Every row gives one point. A path goes straight from each point to the next, and from the last back to the first. The post is the endless flat space through its rows: a point in 2 columns, a line in 3, a plane in 4, and so on, so that a path can go around it. Count how often the path circles the post. Going back the other way cancels.
In the rows, 128 means zero.

Post (1 x 2):
[[163 115]]
Path (14 x 2):
[[153  79]
 [187  90]
 [215 168]
 [163 173]
 [117 142]
 [123  89]
 [180  46]
 [183 112]
 [201 159]
 [158 178]
 [157 173]
 [123 122]
 [126  82]
 [166  69]]
Times around: 2

Post:
[[200 155 101 177]
 [146 125  79 116]
 [115 170  84  66]]
Path (19 x 4):
[[ 96 117  39 136]
 [145  93  38 174]
 [152 167  93 157]
 [156 222  37 124]
 [186 187  69  71]
 [160 138 101  94]
 [141 153 121  85]
 [157 169 134 187]
 [ 91 193  46 101]
 [160 165  73 113]
 [162  73  59 104]
 [170 144 101 117]
 [117  72 126 127]
 [112 149  74 117]
 [153 116  44 164]
 [174  82  48 141]
 [169  64  62  95]
 [157 160 157  91]
 [149 120 125 180]]
Times around: 3

Post:
[[113  86 134 157 111  79 109 125]
 [121 128 107  74 192 125 109 141]
 [ 39 195 111 180  85 234 120 173]
 [105  93 145 124 138 139 151  90]
 [162 112  83 128 114 174 167  77]
 [119 129 115  85  99  91  77 103]
 [167 123 167 170 120 187 147 137]]
Path:
[[133 162 184 139 135 183 125 119]
 [104 123  93 133 240 165 194 157]
 [138 129 110 116 122 167 155 173]
 [182  54 129 151 107 149 127 137]
 [ 73 115 153 116  91 208 117  71]
 [156 130 180  99  99 115  88  27]
 [142 131 136 136 220 126 155 180]
 [137 212 146 168 138 179 125 209]
 [ 85 182 127 168 100 134  76 154]
 [117  92  70 163 194 135 113 114]
 [112  64 145 117 127 147 116 122]
 [111 119  81 104  50 112  82 118]
 [ 95  79 110 135 155 145 116  96]
 [148 178 153 110 178 171  81 154]
 [ 90 210  95 140 132 176 112 159]
 [ 93 145 215 135 115 176 182 150]
 [115 123  57 116  60 159 119 139]
 [100 156  67 137  80 207 102 128]
 [100 162  65 244  62 202 124  88]
 [ 62 169 211 168 177 181 147 151]
 [106 141 120 115 178 134 186 141]
 [ 73 140 184 122 184 228 150 187]
 [154  91  88 152  97 195 147  84]
 [112 153 137 112 166 190 118 125]
 [ 98  91  79 131 180 102 156 105]
 [ 96 205 111 142 178 206 182 182]
 [129 112 154 151  17 116 112 114]
 [ 74 148  74 157   7 231  85 115]
 [ 77 140 166  88  92 188  45  80]]
Times around: 4

Post, 10 rows:
[[ 80 117 184  82 138 132  83 133  85 151 124]
 [148 115 126 108 141 121 103 135  96 143 151]
 [168 138  70 168 134 183 133 153 139 146  50]
 [147 159 119 120 150  57 133 133 157 105  85]
 [149 129  72 152 176 102 211 103 141 128 116]
 [ 90 147 145 125 145  95  56 130  76 108 129]
 [104  46  72 149 103 202 163 177 104 157 103]
 [165 110  95 153 169 135 139 116 170 107  98]
 [101 142 143  91 142 132  99 143 127 131 182]
 [117 115 190 148 130 125  96 144 115 150 160]]
Path:
[[100 121  87 139 126 194  99 140 100 112  56]
 [152 120 119 170 152  72 168 145  94 120 109]
 [158 131   7 129 148 164 169 211 113 181  94]
 [169 175  71 109 107 108  63 147 132 148  37]
 [166 103 154 205 124 126  95 152 154 187 129]
 [ 92 178 155 139 212  77 157  84 148 136 138]
 [ 91 148  93  81  95 179 116 154 112 170  80]
 [ 62 101 164 119 104  93  61 155 131 132 106]
 [ 92 197 133  68 125 160  56 109 111 105 108]
 [160 193 112 160 160 124 226 125 160 148 167]
 [102 101  62 127 124 143  99 190 135  96  55]
 [102  35 157 158 120 114  73 167  98 163  81]
 [113 114 148 103 143 186  59 151 142 162 121]
 [117 123 146 143  98 120 128  99 107 117 155]
 [110 136 198  42 160 134 141 100 162  83 157]
 [184 117 128 141 129 107 105 185  55 176 120]
 [141 133 144 159 148 116  72 130 101 160  43]
 [170 104  62 117 154 124 104  83 150 116 147]
 [114 105  88 104 115 113 151 109  80  91 155]
 [140  76  99 104 131  99 193 168 122 115 192]
 [169 101 134 166 172 108  68 173 152 140  42]
 [147 150  97 191 113 121  47 144 167 124  82]
 [110  69  29 164 104 161 229 135  59 141 167]]
Times around: 4

Post, 13 rows:
[[108 159 203 151  48 110  99 171 136 114 142 110  86 156]
 [109 103  82 165  98 130 143  72 141  52 162  82  73 130]
 [135 126 186 111 118  94 127 145 213 110 108  18 111 170]
 [125  65 121 106 178  92 164 129 176 168 187  75 131 208]
 [153 113  72 114 119 195 172 112 139 146 189 191 206 168]
 [101  84 132  74 124 106 143 105 155  62 129 113 109 149]
 [ 70 148 215 142 113 187 105 138 105 129 132  90 114 127]
 [ 68 162 161 174 136  79 176 111 113 135 100  68 169 112]
 [122 128 138 172 186 115 151 125 118 106 123 120 174 157]
 [114 104  80 177  96 132 116  97  81 119 104 150 144  98]
 [150 181 177 125 151  86 125 106 195 221 141 125 107 200]
 [ 98 165  95 116  88 163 111 178  76  95  96 128  94 108]
 [ 53 180 131 147  82 116  88 183 180 161 137 169 132 177]]
Path:
[[ 94 213 107 187 120  99 157 119 145 206  67 100 152  71]
 [193  33 145 131  74 168 149 109 136 125 120 144 139 134]
 [160 130 204  94  96 136 122  98 140 127  92 131  92 189]
 [ 91 126 193 143 111  96  99 108  69  79 137 205  89 162]
 [186 142 110 172 147 180 174  22 148  86 129  34 181 109]
 [ 98 193  63 189 199 147 162 136 241 146 187  72 172 197]
 [ 98 122 200 160 110  86 192  84 117  96 159  85 115 110]
 [105 120 169 169 105 181 120  83 172 212 121  93 112 135]
 [112 144 166 173  90 205 136  47 108 118 122 140 154 134]
 [216  92 147 118  71 125 134  50 124 106 171 134 117 192]
 [117 129 129 162 150  53 157 109 142 202 129  26 136 154]
 [109 147 102 128  63 157  89 179 201  83 166 118 143 143]
 [111 107 148 180 159 150 154 164 114 108 226 104  35 161]
 [126 136 108 123  77 205 154 105 165  87  91 139 125 121]
 [ 51 144  87  68  78  89 200 103 155  22  16  19 166  90]
 [ 13 165 159 142 188 225 103 162  64 170 125 100 118 149]
 [153 125  62 186 132  48 113 129 163 152 175 139 136 202]
 [ 19 243  96 226 137 128  98 107 152 123  91 136 164  85]
 [ 99  83  84 152  53 140 139  48 128 156 118  95 125  29]
 [180 137  26 188 112 156 163 136 156 172  86 126 170 124]
 [119  99 128 100 186 102 118 141 123  63  73 144 115 172]
 [107 117 151  59  96  72 121 213 164 115 129  56  95 230]
 [134 154 113 123 127 157  58 183  78 124 124 137 132 157]
 [169 100 113  64 139  77 147 208 136  82 151  70  99 182]
 [ 69  96 102 112 184 120 185 137 127  59 161  44  73 114]
 [  7 103 172  47 224 129 124 193 109 131 111 111  83 168]
 [162 175 146 165  95  98  98 216 151 244 139 198 166 237]
 [114 109  74 122  52 145 130 154  93  82 168 134 169 162]
 [ 77 176  55 154 143 130  62 166 121 112 129 186 125 181]
 [ 84 114  60 184  99  58 103 163 119  81 153 119  86 147]]
Times around: 5

Post:
[[146 109 133 123  93 109  86 123 115 127 169  92 151 154 185 135 174 202]
 [119 116 114 113  92 138 176  85 150 157 126 147 174  81 143 121 148 125]
 [118 101 140 172 109  84 100 153 164 134 170 103 138 110 148 147 176 158]
 [135 113 100 127 119 146 150  65  99 156 159 110 147 145 112 138 118  91]
 [161 136 163 131 105 128 104 135 109 129 199 109 133  92 166 179 146 185]
 [ 74  89  71 165 194 144 147  95 121 151 109 142 120 122 167 169 135 134]
 [137  96 140 148 114 132 153  67 179 108 113  98 188 111 132 163 115 162]
 [143 125 111 118 159 133 160  77 119 169 134  97 152 112  94 133 130 156]
 [143 116  97 113 117 131 172 112 164 126 172 127 155 140 123 185 135 152]
 [ 86 163  96 118  98 146 163 102 144 124 139  71 168 117 120 111 100 145]
 [151 124 123 123 165 159 172 136 179 118 136  78 167 117 172 120 111 139]
 [140  99 188 109 126 153  79 143 151 156 156  72 110 141 171 171 174 165]
 [ 67 118  70 108 206 140 144  83 153 106 120 134  76 115 163 122  95 111]
 [ 98  85  82 143 160 164 168  92 133 159  84 160  64 123 152 121  89 116]
 [167 145 177  83 120 121  99 181  94  98 169  95 110 136 152 174 191 160]
 [117 162  61 156 163 133 129  77 135 151  99 103  84 128 162 142 130 119]
 [141 117  65  89 113 150 126 105 138 118 149  86 178  99 120 145  92 138]]
Path (27 x 18):
[[ 97 152  92 130 149 150 161 149 102 150 131 123 151 151 107 187 156 194]
 [150  89 113 151 129 165 150 145 167 186 107  96 198 146 173 163 109 155]
 [133 116  99  86 151 179 130 146 103 153 153  64 146 146 175 140  84 177]
 [112  89 155 190  89 136 124 100 188 113 125 103 196 113 131 189 105 142]
 [114  98 138 104 106 149  84  98 161 159 135  58 176 121 148 151 117 104]
 [178 112  95  89 138 142 145  75 133 116 105 127 119  86 165 195 123 127]
 [131 146 152 134 141 134 157 102 128 131 146  80 130 121 150 133 181 122]
 [145 190 166 142 104 165 140 108  85 129 103  78 138 140 111 108 165 127]
 [138 143 155 124 134 205 131  77 188 146  95  47 186 115 219 131  77 185]
 [166  91 170 141 194 127 125  45 132 200 123  52 127 142 102 194 112 174]
 [171  84 162  75 148 166 154  67 165 175 166  68 138 129 125 172 135 122]
 [100 168  83 148  91 167 155  68 112 141 112 136 126 119 223 100 187 110]
 [103 132 117 150 109 182 107 121 123 147  68 137 100  99 176 127 142  95]
 [108 116 139 120 123 138 126 153 126 178 189 131  86 158 158 152 157  95]
 [146  78 181 122 137 136 133 115 204 145 123  94 130 114 176 121 116 103]
 [192 157 165 175 160 171 129 108 170 147 113  75 124 131 188 126  81 153]
 [154  79 101 120 162 176 152  71 162 121 152 159 101 128 133 195  84 150]
 [134 155 122  81  94 147 214 142  78 112 136 187 136  79 162 114 181 167]
 [142 148  92 107 108 133 169 127 105 133  98 172  72 115 166 140 202 126]
 [155  97  94 109 125 169 154 119 146 183 144 144 164 190 171 142 194 177]
 [153  97 137 175 147 132  72 105 129 195 132  74 249 117 181 163 180 202]
 [125  61 195 168  95 159 115  40 191 170 138  37 208 133 165 159  71 155]
 [102 137 105 103  93  83 189 100  93 107 171 140 100  93 106 112 153 175]
 [ 70 103 166  60 114 202 155  98 194 110 167  60 222  62 157  79  84 121]
 [194 110 111 141 152 131  94  93 136 177 120  94 157 159 158 124 180 127]
 [ 86 111 111 125 108 137 139 128 106 102 225 184 123 138 145 188 150 140]
 [104 140  83 166 118 113 165 126 180 108 165 120 163  92 141 128 174 127]]
Times around: 3
